Each row is a point. Each copy is the shape, with its points in the same order, stretched, turned, moved and blurred by noise. Is it also mirrored, or only turned?
(in the rows, 128 means zero)

Shape:
[[105 134]
 [170 136]
 [141 131]
 [152 128]
 [116 148]
 [140  70]]
Copy 1:
[[ 88 141]
 [166 134]
 [132 133]
 [144 127]
 [102 157]
 [124  58]]
Copy 1 is: only turned
Copy 2:
[[110 133]
 [165 101]
 [142 110]
 [144 105]
 [122 137]
 [117  64]]
Copy 2 is: only turned

Shape:
[[108 138 134 148]
 [142 157 122 149]
 [155 136 159 156]
 [151  76 118  91]
 [109 133 144 144]
 [160  98 105 125]
 [146  91 123  78]
 [166  76  92 128]]
Copy 1:
[[133  97 135  91]
 [125 132  99  81]
 [182 144 112  72]
 [160 160 113 205]
 [144 104 144 100]
 [151 140  77 164]
 [140 171 130 203]
 [164 132  56 185]]
Copy 1 is: mirrored
Copy 2:
[[140 120 135 158]
 [119 134 151 153]
 [147 125 166 136]
 [119 122 104  89]
 [146 122 134 147]
 [102 115 123 113]
 [122 136 102  89]
 [ 92  95 118 101]]
Copy 2 is: mirrored
Copy 3, 8 rows:
[[116 151 120 143]
 [120 154 147 129]
 [ 98 149 129 105]
 [128  85 133 125]
 [114 150 112 136]
 [113 105 154 130]
 [144  92 129 123]
 [104  85 160 133]]
Copy 3 is: only turned
Copy 4 (8 x 4):
[[136 110 129 116]
 [122 127 132  92]
 [112 102 115  79]
 [ 88 135  90 146]
 [133 103 128 115]
 [107 151  98 123]
 [ 81 128  99 147]
 [114 160  82 134]]
Copy 4 is: only turned

Shape (12 x 6):
[[115 106 138 202 188 149]
 [142 116 148 148 122 147]
 [150 130 143 101 109 111]
 [137 107  95 168 131 141]
 [135 139 148 127 125 106]
 [151 140 146 112 133 141]
 [ 72 118  96 104 164 112]
 [162 118 139 139 138 113]
 [153 125 133 112 123 143]
 [140 121 124 125 167 147]
 [159 153 142 105 115  82]
 [149 215 120 121 116 149]]
Copy 1 (12 x 6):
[[111 153 133 121 229 172]
 [101 171 143 121 137 141]
 [145 159 144 122  90 116]
 [101 102 145 133 174 133]
 [149 156 140 129 113 142]
 [121 172 118 100 118 128]
 [162  99  88 191 169 105]
 [144 150 156 106 132 131]
 [110 159 126 111 120 115]
 [122 146 111 106 169 120]
 [177 143 145 107  83 133]
 [106 143  74  71 103 170]]
Copy 1 is: only turned
Copy 2 (12 x 6):
[[173 193 175 147 112 113]
 [152 118 117 152 116 106]
 [113  92  96 114 130 132]
 [152 145 154 154 158 109]
 [110 111 118 116 122 143]
 [152 105 118 121 121 127]
 [111 126 205  74 148 127]
 [130 127 104 124 140 127]
 [147 112 112 124 136 114]
 [168 144 147 112 140 118]
 [ 91  82 101  98 135 160]
 [162  84 163 134 124 189]]
Copy 2 is: only turned

Shape, 13 rows:
[[132 146 133 111 115  93 119 170 118]
 [168 128 139 123  95 112 130 159 163]
 [152 137 136 126 159 124 138 112 122]
 [134 117 153 140 150 151  97 152  96]
 [154 145 124  88 148 137 103 100 113]
 [168 145 154  92 164 162 137 117  97]
 [168 109 115 166 127 159 133 162 115]
 [113 139 131 167 114 152 119 176 168]
 [136  89 121  89  97 108 141  98 161]
 [139  95 115 131 123 114  92 175 146]
 [100 120 169 165 165 117 100 112  97]
 [106  71 118 139 154 143 125 138 155]
 [102 107 131 145 117 114 122 138 118]]
Copy 1, 13 rows:
[[144 118  82 117 148 160 151  99 150]
 [153 111 123 127  96 161 170 112 144]
 [112 158 133 146 159 130 134 114 141]
 [ 94 112 123  98 155 130 104 107 141]
 [108 133 132 168 190 150 104 132 150]
 [104 128 136 142 202 119 151 105 173]
 [104 116 113 119  95 101 137 117 177]
 [164 126 123  72  84 123 110 149 138]
 [145 104 133 193 112 136 115  98 103]
 [135 111 115 109 100 155  92  94 149]
 [ 78 157 127 109 165 138  70 123  74]
 [139 125 140 124 105 102  58  86 120]
 [125 119  94 128 119 121  92 115 105]]
Copy 1 is: mirrored
Copy 2:
[[116 123 172 140 169 123 106 147  91]
 [123  61 147 153 144 101 118 141  84]
 [100 133 101 135 134 148 146 143 105]
 [143 162 123  82 124 103 145 147 108]
 [135 160 101 171 137 143 155 175 124]
 [ 95 169  81 143 132 104 146 176 106]
 [113  78 130  65 123 101 130 157 136]
 [160  76 128  82 134 108  87  99 116]
 [121  93 154 193  75 147 128 142 109]
 [165  93 170 100 123 136 113 163  98]
 [133 185 114  91 111 144 171  91  96]
 [152 113 135  85  58 161 102 132 116]
 [125 128 163 106 107 135 125 112 122]]
Copy 2 is: only turned

Shape, 17 rows:
[[120 132 125 125 138 134 149 128 167  95 102 134]
 [ 96 154  96  98  93 115 216 143 125 110 102 111]
 [135 143 130 124 137 188 132 168 114 128 120 156]
 [144 113 106 121 106 126 114 104 113 100 134 160]
 [142 103 124  97 122 163 101 144 135 150 108 138]
 [ 58 109 138 115 134 118 144 143 103 104 127 155]
 [135 117 106 156 138 133 110 161 126 103 146 150]
 [120 118 186 116  99 120 117 113 197 201 106 158]
 [ 99 120 130 163 135 120 115 139 108  98  99 128]
 [122 123 104 119 120 110 112 138 170 143 101 155]
 [145 108 131 170 115 148 178 111 202 168  97 136]
 [119 114 101 105 142 122 197 111 160 111 110 156]
 [131 177 101 151 140 126 144 143 113 140 102 111]
 [140 153 111 105 141 136 111 130 108 102 125 149]
 [137 162 137 142 134 112 110 111 119 200 133  62]
 [151 103 155  99 136 113 125 147 106 107 126 157]
 [136 125 121 123 117 119 109 124 125 100 156 119]]
Copy 1 (17 x 12):
[[147 136 125 145 140 132 141 153  79 149 138 153]
 [179 100 103 157 146  97 174 120 169 126 170 152]
 [148 178  97 133 135 130 129  84  81  85 144 129]
 [ 99 154 123 163  72 107 146 154 108 139 122 130]
 [135 161 112 116 121 160 117 144 105  98 133 117]
 [107 145 116 186 123 129 149  99 113 118 198 119]
 [122 176 171 125  95 119 136 115  87 109 143 157]
 [106  92  75  93 137 210  93 161  64 135 155 148]
 [140 150 158 148 110 116 114 108  97 146 168 113]
 [123 135 132  97 105 152 147 162  77 132 153 143]
 [172  99 118 118 126 189 120 143  74 149 128 181]
 [143 116 114 174 134 137 192 140 104 135 137 157]
 [176 129 140 102 134 104 137  93 127 138 138 108]
 [116 165 117 144 112  97 150 127  99 130 126 111]
 [151 102 143  73 139 140  97  95 181 166 121  91]
 [ 93 144 147 167 126 130 126 148  92  88 133 123]
 [105 153 149 135 106 115 130 147 135 145 128 145]]
Copy 1 is: mirrored
Copy 2:
[[155 189 117 121 129 153 133 153 150  80 158 149]
 [152 156  45 134 119 161 157 197 168  95 158  77]
 [ 84 139  82 138 112 122  91 131  96  86 108 152]
 [ 86 136  94 140 144 161 148 111 111 101 161 157]
 [ 95 123 137 163 113 108 120 115 104  90 138 185]
 [104 185  52 149 147 121 117 151 151 129 173 158]
 [131 139 101  97 125 130 108  95 116 111 132 173]
 [125 124 204 185 103 127  64 132 115  94 184 143]
 [128 174  94 125 157 151 106 135 173 132 136 148]
 [161 152 153 157 121 130 122  97 122  92 161 147]
 [186 101 151 126 131 162  85 175 122  55 152 120]
 [169 174  72 147 142 163 157 186 113  69 170 132]
 [146 139 111 121 134 154 115 148 138 124  89  72]
 [ 90 172  98 141 129 146 142 117 110 113 129 145]
 [121  88 190 112 127 120  98 160 143 161  91  75]
 [106 157  98 163 117 159 123 140 114 132 154 187]
 [103 141 115  96 123 137 133 121 138 125 154 159]]
Copy 2 is: mirrored
Copy 3:
[[139 123 139 161 123 142 156  96 149 144 151 143]
 [108 180 115 182 117 134 149  97  85 128 155 165]
 [132 146 174 156 132  99 139 145 148 137 107 172]
 [138 134 159 155 140 108 125 112 117 115 130  91]
 [117 100 182 160 142 122 115 141 137 124 118 143]
 [116 135  92 163 149 102 160 133 113 139 100 148]
 [152 136 164 133 129 119 169 136 114 154  86 129]
 [ 97  54 135 144  91 118  83  85 151 110  95 129]
 [109 131 131 141 145 123 191 115 135 150 126 126]
 [135  99 163 161 133 139 147  94 117 128 103 132]
 [114  97 154 142  95 130 101  61 147 169 137 131]
 [148 131 125 166 138 126 120  75 117 135 165 148]
 [112 164 156 125 135 148 178 102 119 126 123 160]
 [148 147 163 151 151 124 153 129 134 100 126 137]
 [ 79 126 141  88 120 179 133 128 114 106 103 144]
 [140 100 141 132 133  82 135 125 119 109 145 139]
 [141 138 146 136 113 136 143 144 112 124 115 116]]
Copy 3 is: only turned

Shape:
[[100  98 125 150 143 170 134 127 186  96 145 145]
 [102 104 144  93 106 119 114 113 166  99 138 141]
 [172 122 105 147 143 113 103 116 116 151 167 141]
 [132 132 119 146 125 132 124 187 128 105 136 124]
 [110 130 143 155 130 122 160 149 132 118 168 142]
 [134 153  64 135 139 172 127 133 156 119 176 161]
 [103 101  89 134 124 117 122 101 116 155 126 112]
 [110 115 149 136 160 117 107 163 110 105 122 156]
 [127 133 118 147 104 124 104  96 125 225 131  12]
 [128  90 143 122 114 140 121 144 107 117 154 133]
 [102 106 144 144 123 130 110 114 119  92 126  77]
 [198 151 111 146 108 121 129  96 111 166 130 157]
 [111 130 155 130 157 136 110  98 106 103 158 125]
 [122 125 140 123 155 156 165 152 105 104 145 150]
 [ 94 119 139 138 103 125 103 121 111 108 137 141]
 [107 116 140 127 125 145 100 148 143 127 126 161]
 [110 136 129 122 168 143 156 113 162  92 160  90]]
Copy 1 (17 x 12):
[[106 123 103 107 132 123 130 141 171 184 120  76]
 [116 129 142  97  94 132 121 119 121 180 116  61]
 [115 118 140 175 160 155 136  84  97 128 130 123]
 [137 153 121 123 116 168 130 157 133 136 151 135]
 [115 128 136  82 153 137 163 127 122 134 145 116]
 [ 83  96 104 146 127 179 139  73 158 151 107 136]
 [ 91 146 122 177 108 127 155 137  96 127 114  87]
 [172 141 132 132 118 127 141 187 114 147 137 139]
 [ 52 167 110 196 146  62  93 109  57 100 158 110]
 [ 99 151 156 130 130 162 125 153  98 159 127  95]
 [100 128 135 137 112 109 124 171 130 151 167  78]
 [115 118 166 161 177 138 109  67 114  79 121 143]
 [111  91 147 131 139  98 136 132 122 159 150 119]
 [122 151 155 111 129 134 147 156 149 150 138 151]
 [113 101 137 121 118 136 133 151  96 136 127  96]
 [137 135 116 125 119 129 112 155 106 156 108 118]
 [ 96 129 130 109 120  99 148 109 180 178 165 105]]
Copy 1 is: mirrored
Copy 2:
[[143 175  81 109 119 134 103  56 126  66 107 123]
 [171 120  84 142 120 156 103  89 121  79 165 118]
 [ 99  94 127 112 138 102  97 102 116 144 132 129]
 [149 135 153 115 107 116 123 129 168 102 114 128]
 [146 136 142 137 111 120 136  95  95 104 111 101]
 [124 131 123 110 165 109  70  92 142  56  84  96]
 [108 165 130 147 127 125  85 123 123 158 146 129]
 [183 127 151 147 117 132 126  90 153 116 118 166]
 [ 29 168  95 141  86 128 158 201 103 249 150  85]
 [126 114 133 150  92 134 132  73 129  93 156 125]
 [108 162 115 122 113 136 151 115 147 135 175 101]
 [ 69  74 139  98 145 135 103 136  98 132 114 149]
 [116 126 123 140 153 128 157  76 128 118 148 108]
 [122 133 149 141 140 116 151  75 121  65 110 136]
 [157 123 144 152 120 158 124  90 148 126 153 112]
 [174 124 114 156 107 155 111  84 149 111 110 143]
 [102 173  92 120 159 104 134 100 103  83 133  90]]
Copy 2 is: only turned
Copy 3, 17 rows:
[[117 136 148 184 115 116 170 120 112 139 189 125]
 [136 170 104 164  84  99 117 137 114 119 159 120]
 [140 122 175 107 107 150 109 104  84 123 119 104]
 [145 143 135 129 106 155 164 123 142 124 129 144]
 [146 164 159 151 115 115 150  89 144 141 128 150]
 [130  98 150 132 118 148 137  92  63 123 166 177]
 [123 130  95 107 108 102 131 124  76 153 112 113]
 [177 127 144 144  96 123 148 123 161 142 133 114]
 [ 37 133 117  83  87 145  89 163  81 158  76 125]
 [154 143 140 176 104 119 150 133 111 124 106 118]
 [ 97 149  80 151 121 152 130 124 130 136 116 103]
 [130 109 170  92 142 129 104  82  92  99 109 129]
 [135 121 132 176 120 148 103 110 126 141 138 113]
 [169 134 160 169 143 117 156 131 133 129 124 163]
 [140 125  95 163 102 119 132  99 127 129 123 112]
 [147 115 139 165  83 107 150 125 125 130 148 128]
 [105 175 149 155 141 155 116 134 113 144 164 152]]
Copy 3 is: only turned
Copy 4:
[[150 180 107 176 112 164 134 142 168 139 104 137]
 [101 152 150 169 137 157 101 152 121 159 124 105]
 [137 104  81 112 135 160  76 105 137 114 163 144]
 [127 144 102 109 110 134 125 113 143 180 131 121]
 [148 161 130 126 119 167 124 112 168 168 151 143]
 [129 139  79 132 121 160 127 146 156 150 137 215]
 [106 112 142 128 115 162 110  97 164 103 105 150]
 [150 130 126 136  76 158 117 107 111 164 140 107]
 [131 103 119 118 212  97  99  53 177  81  52 171]
 [110 170 114 111 104 159  77 124 125 142 129 110]
 [102 170 137 162 126 121 124  72 137 122 117 119]
 [149  90 123  94 140 111  92 140 158  94 195 162]
 [133 157 128 161 120 150 116  86 109 122 149 159]
 [144 163 131 102  87 154 147 122 134 145 142 155]
 [111 154 149 155  98 147  88 117 132 157 143 134]
 [145 141 124 149  99 152  93 149 126 165 115 127]
 [130 162 119 159 160 144 180  89 147 128 115 164]]
Copy 4 is: only turned

Shape, 18 rows:
[[123 152 111 105 140 102 152 102 103 149 108 131]
 [155 100 147  75 115 153 165 114 111 148 158 111]
 [124 171 156 111 107 131 118 102 155 132 108 129]
 [152 113 136 154 146  93 157 149 174 109  97 128]
 [144 148 174 147 154  90 123 152 176 126 107  96]
 [110 111  99 113 166 119 102 175 122 108 170 107]
 [101 119 115 155 143  90 159 125 116  96 150 160]
 [142 128 158 120 159 158 114 134 141 150 170 151]
 [134 103 107 149 129 120  93 149 101  83 103 135]
 [115 161 119  85 118 161 103 164 132 108 113 115]
 [ 90 156 166 121 103 158  98 154 127 157 106 146]
 [126 135 135  94 143 110 144 153 126 102 107 147]
 [102 135 150 157 133  98 161 169 107 119 127 104]
 [136 128 123 154 117 129  99 164 153 128 140 157]
 [129 178 121  85  90  99  92 180 139  81 134 165]
 [ 84 132 106 132 120 104 129  97 124 148 157 142]
 [128 113 107 100 150 128 101 119 138 120 126 145]
 [162 165 110 157  89 144  96 103 164 118 101 129]]
Copy 1 (18 x 12):
[[122 131 131 128 137 104 118 126 119 101 119 174]
 [ 74  95 165 115 105 125 108 110 141 129 118 107]
 [123 128 131 172 135 103 122 132 122 116 109  92]
 [128 163 132 114 214 122  97 142 119 175 136 159]
 [134 162 146 122 186 119 106  86 108 175 113 115]
 [146 104 109  39  90 144 150 123 104 143  86 166]
 [171 146 123 118 141 165 119 156 141 139 110 216]
 [138 110 125 116 131 143 109  85 159 127 116  98]
 [167 118 132  99 105 161 111 180  67 148 148 135]
 [128  78 144 116  88 103 176 130 103 102  90  84]
 [127 141 164 145 103 132 188 106 132 103 118  59]
 [143 120 163 108 146 114 125 135 122 114 101 136]
 [141 153 171 124 140 147 158 100 117 155 104 168]
 [135 129 107 107 145 176 138 136 127 132 125 126]
 [147  89 132 117 118 152 145 156 101  72  54 102]
 [129 156  91 112 103 138 138 153 134 125 104 193]
 [139 117 109  80 113 122 109 160 114 125 124 134]
 [118 107  77 172 155 137 101 167  99 139 142 114]]
Copy 1 is: only turned
Copy 2, 18 rows:
[[157  97 151 117 158 136 101 123 115 118 105 140]
 [125 126 139 155 101 163  80 119 126  92 115 121]
 [129  89 114 116 111 128 125 173 154 147 150 117]
 [178 127 116 180 191 104  83 169 114 104 177 110]
 [151 105  93 155 152  93  96 153 163  98 194  96]
 [151 186 161  87 137 111 121  58 140 130 146  95]
 [205 125 151 122 173 109 115 144  83 107 115 101]
 [118 130 154 146  81 118 131 120 140  84 143 140]
 [183 152 134 115 163 145 133 106 102 154 164 129]
 [100 156 105  83 113 140 128 128 170 165 155 104]
 [138 148 100 116 100 131 144 183 212 118 157 127]
 [146 128 130 123 177 140 100 153 121 103 147 107]
 [200 144  86 127 165 112 102 148 142  82 143  98]
 [154 164 140 149 129 118 146 136 149 135 154 113]
 [123 139 123 103 160 145 158 135 156 168 142  65]
 [186 120 166  92 124 115 120 125 136 141 105 122]
 [136 133 181 106 130 138 125 101 128 147 154 119]
 [132 103 114 144 119 130 135 153 128 193 159 140]]
Copy 2 is: only turned
Copy 3 (18 x 12):
[[101 122 130  86 137 161 134 160 100 125 136 117]
 [ 58 161 112 122 146 155 129 139 141 125 136 199]
 [132 117  98  82 177 109 157 157 136 144 142 114]
 [128 153 147 138 147  91 128 111 109 141 141 119]
 [136 146 131 103 151  69 166 127 125 152 117  99]
 [144 148 110 149  75 137 148 114 148 147 109 135]
 [134 122 117 120 102 103 101 142  96 119 152 142]
 [135 146 117 122 136 115 139 172 165 122 106 175]
 [130 121 155 127  80 136 131 108 147 137 176 108]
 [148 102 104 106 134 151 171 130 160 177 122 131]
 [135  71 108 100 150 119 160 201 149 184 114 106]
 [122 133 132  90 117 141 108 128 130 154 150 151]
 [105  97 134 106 109  93 149 144  83 158 116 128]
 [176 136 118 146 126 103 159 162 158 165 148 137]
 [199 140  81  79 106 135 150 147 173 208 194 167]
 [129 123  79 126 131 119 130 177 106 123 140 104]
 [137 152 116 127 117 154 115 130 161 121 146 119]
 [167 119 115 128 176 106 195 137 147 139 169  98]]
Copy 3 is: mirrored

Shape:
[[113 111 126 127 147 189 120 160 120  90 160 110]
 [155 148 117 130 143 136  93  91  94 114 144 144]
 [150  84 116 162 150 159 130 136  98 106 149 104]
 [102 115 146 111 136 125 160 151 146 128 107 114]
 [117 158 176 124  96 135 141 147 128 107 110 132]
 [165 137 130 167 130 123 108  95  91 140 132 119]
 [101  98 147  98 152 125 173 150 176  83  91  81]
 [ 81 158 132 148  89 123 138 103 124 100 115 137]
 [132 117 135 153 128 113 107 122 128 119  90 171]
 [ 97 157 146 131 107  98 173 150 132  98 136 149]
 [ 80  98 144 100 135 105 138 172 162 113 147  79]
 [105 118 113 112 163 149 169 171 169 121 127  96]
 [152 138 105 144 134 118 102 128  65 105  99 133]
 [ 91 156 149 150 134  99 121 106  80 158  97 134]
 [105 124 117 121 113 120 139 162 159 135 103  89]
 [ 95 181 163 162 129 122 137 157 158  67 120 133]]
Copy 1 (16 x 12):
[[ 60 118 114  94 152 105  93 133 157 109 132 126]
 [120 120 163 140 153 121 159  99 114 103 149 171]
 [109 112 123 124 176  57 103 103 172 114 114 139]
 [114 109  70 134 105 129 113 145 132 178 127 108]
 [117 129 127  99  69 154 108 125  91 170 165 118]
 [163 136 157 144 144 104 145  86 132 126 138 170]
 [103  83  44 118  93 108 136 177 152 187 106 105]
 [149  94 140  95  87 145 135 114 106 147 143  72]
 [117 101 170 127 129 124 117 102 102 167  98 132]
 [133 119 115 124  68 141  87 159  96 161 137  70]
 [112 130  51 126  83 115 110 158 156 157  82  92]
 [ 94 117  56 131 141 126  95 184 159 159 114 108]
 [122 133 170 119 168  90 151  86 107 148 139 129]
 [155 136 160 164 100 145 142  99 122 183 159  99]
 [139 138  75 108 121 134 122 137 132 171  99 109]
 [115 124 178  89  63 155  89 191 118 163 130  84]]
Copy 1 is: only turned
Copy 2 (16 x 12):
[[145 150 124 125  98 169  75 105 107 119 130 116]
 [115 119 120 175 116 156 125 152 137 118 152 109]
 [127 134 164 116 104 144  85 144 124 106 149  91]
 [152 137 125 108 125 136 129 110 121 118 114 157]
 [141 141 111 141 111 129 134 104 137 145  73 136]
 [ 93 125 145 157 120 131 133 163 138 111 139 105]
 [168 143 161  85 122 162 115 110 137  77  97 154]
 [108 131  94 123 132 131 119 121 158 119  82 131]
 [133 123 121 164 136 101 122 134 150 112 120 131]
 [150 113  83 112  85 124 124  93 142 157  96 146]
 [145 136 125  90  95 166  86 103 111 135 116 190]
 [163 139 120  92 106 155 114  92  92  93 126 154]
 [137 128 121 166 113 128 122 196 140 117 128  93]
 [106 153  95 148 145 109 162 166 152 126 130 143]
 [132 133 120 107 124 140 116 125 102 109  94 162]
 [142 149  90 134  79 125 116  85 144 104  67 141]]
Copy 2 is: only turned
